Each row is a point. Before rounding, the points of a table are all equally far from one centre. They may lie mostly on one side of it. Where is the centre, to within rounding?
In the rows, 128 means zero.

Points, 8 rows:
[[190  99 111]
 [197 116 107]
 [149 151 115]
 [147 160 129]
 [179  92 113]
 [144 114 179]
 [173  89 114]
 [170 129  98]]
Centre: [172 124 144]

Points, 16 rows:
[[ 62 112  74 137 132 141 121 170 163 126 112 116]
 [161  98  78 162 140 131 145 176 114 126  93  70]
 [ 87 118 101 130 154 129 142 174 129 112  47 140]
 [ 96 114  95 110 114 144 116 178 167  91  54 122]
 [178 158  94 125 200 133 110 141 162  84  75 127]
 [116 121 111 168 112  93  83 175 155 121  79 107]
 [144 137  93  92 117 116 140 228 132 117 102 125]
 [ 97 130 113 132 139 133 112 194 163  73  96  87]
 [118 115  84 126 117 102 130 197 168 147  74 122]
 [107 122 115 162 103 109 117 181 143 100  98  74]
 [160  99 114 156 124 121 102 119 206 117 117 133]
 [114 161  95 153 163 166 126 187 209 107  67 118]
 [102 152  95 111 140 106  99 165 175 114  82  84]
 [ 96 167 138 123 113 114 142 168 164 119  64  91]
 [102 102 120 173 127 139 103 191 188 103 125 119]
 [147 121 126 146 139 153 138 178 132 109  28  84]]
Centre: [144 151 111 139 129 164 118 151 136 129 108 131]

Points (29 x 24):
[[132  74 110 174 133 116 102  89 117 140 150 149 158  90  76 182 113 166
  130 182 208  98 105 120]
 [114 104 138 138 165 115 142 133 140 131 148 154 159  94  87 152 141 189
  112 176 206  90 157 143]
 [ 94  91 127 167 147 150 150 101 120 136 141 147 135  99  87 167 129 165
   88 189 209  77 124  93]
 [112  97  92 154 127 163 110 109 136 120 144 127 125  97  78 166 138 165
  121 175 200  61 163 110]
 [107  98 110 203 144 118 133 110 139 116 129 147 170 120  85 169 155 192
  125 166 193 117 107 115]
 [107  69  92 160 155 109 146 108 144 135 144 124 142  96 101 171  99 189
  137 204 163  85 153 112]
 [130  82 109 169 123 147 125  87 126 120 149 159 147 121  85 161 117 187
   99 176 195 117 115 132]
 [125  92  98 152 120 123 137  90 141 142 147 171 105 109  77 145 141 163
  140 196 191 121 127 109]
 [134 106 107 176 156 145 132  73 127 126 147 127 169  79  97 178 135 144
  122 198 183  77 152 111]
 [126  77 113 159 150 129  90 119 172 132 158 122 189 110  84 153 117 182
  106 162 191  78 160 136]
 [133  77 117 161 125 127 117 112 155 132 145 171 124  74  69 175 157 174
  134 208 184  92 135 117]
 [146 100  98 174 137 143 127  90 166 106 150 145 174  58  84 177 126 182
  112 149 165  98 141 100]
 [130  94 114 187 156 141 124 138 138 141 165 170 135 144  76 156 151 155
  114 177 192  94 152 112]
 [117 103  86 132  93 140 106 105 137 160 127 193 134 106  77 190 100 142
  144 192 172 102 106 124]
 [122  69 116 168 121 122 162 114 156 113 153 186 182  98  73 138 103 171
  127 178 157  89 124 145]
 [132  95 116 174  92 122  95 118 151 127 129 117 146  65  68 169 125 156
  103 195 172  66 168 126]
 [121  85 105 167 124 149 108 112 179  99 166 141 157  73  97 150 117 191
  123 200 163  96 134 138]
 [132  88 153 161 109 171 135 126 162 156 149 156 154 106 119 135 136 201
  134 214 171  58 134 106]
 [144 136 122 166 113 139 150 114 161 139 138 135 134 107  72 139 130 183
  133 199 167  97 104  98]
 [141 105 118 163 164 113 130 121 130 119 119 129 147  87  68 155 140 177
  104 209 174  89 154 114]
 [126  89  98 146 142 143 109 147 130 148 138 152 146 122  75 181 133 171
  124 211 197 106 102 117]
 [114  72 121 176 142 159  90 120 157 129 173 151 147 116 103 157 155 187
  125 189 188  90 146 140]
 [113 126 140 155 136 121 134 109 139 140 139 152 156  99  57 139 146 184
  146 166 157  63 180 123]
 [148 111 144 148 147 134 138 126 184 140 132 171 162  74  79 164 151 178
   98 182 196  90 146  92]
 [101 131 101 146 129 112 135 131 140 105 150 165 153  81 110  89 145 173
  167 200 182 111 112 110]
 [137  84  86 191 136 120 108 129 133 108 141 161 163 134 100 170 161 137
  121 171 210  92 138 152]
 [146 101 126 137 159 117  81 128 154 137 168 153 152 140  91 144 155 191
  125 185 188 109 138 139]
 [141  68 143 149 121 147 120 125 138 132 133 154 165  89  73 153  94 170
  116 198 211 101 121 124]
 [164 103 100 168 163  74 130  95 167 115 125 180 164 105 120 145 148 160
   79 163 183  64 149 129]]
Centre: [114  96 132 141 116 111 104 127 139 125 129 156 158 108 138 150 131 135
 120 156 145  86 125  92]
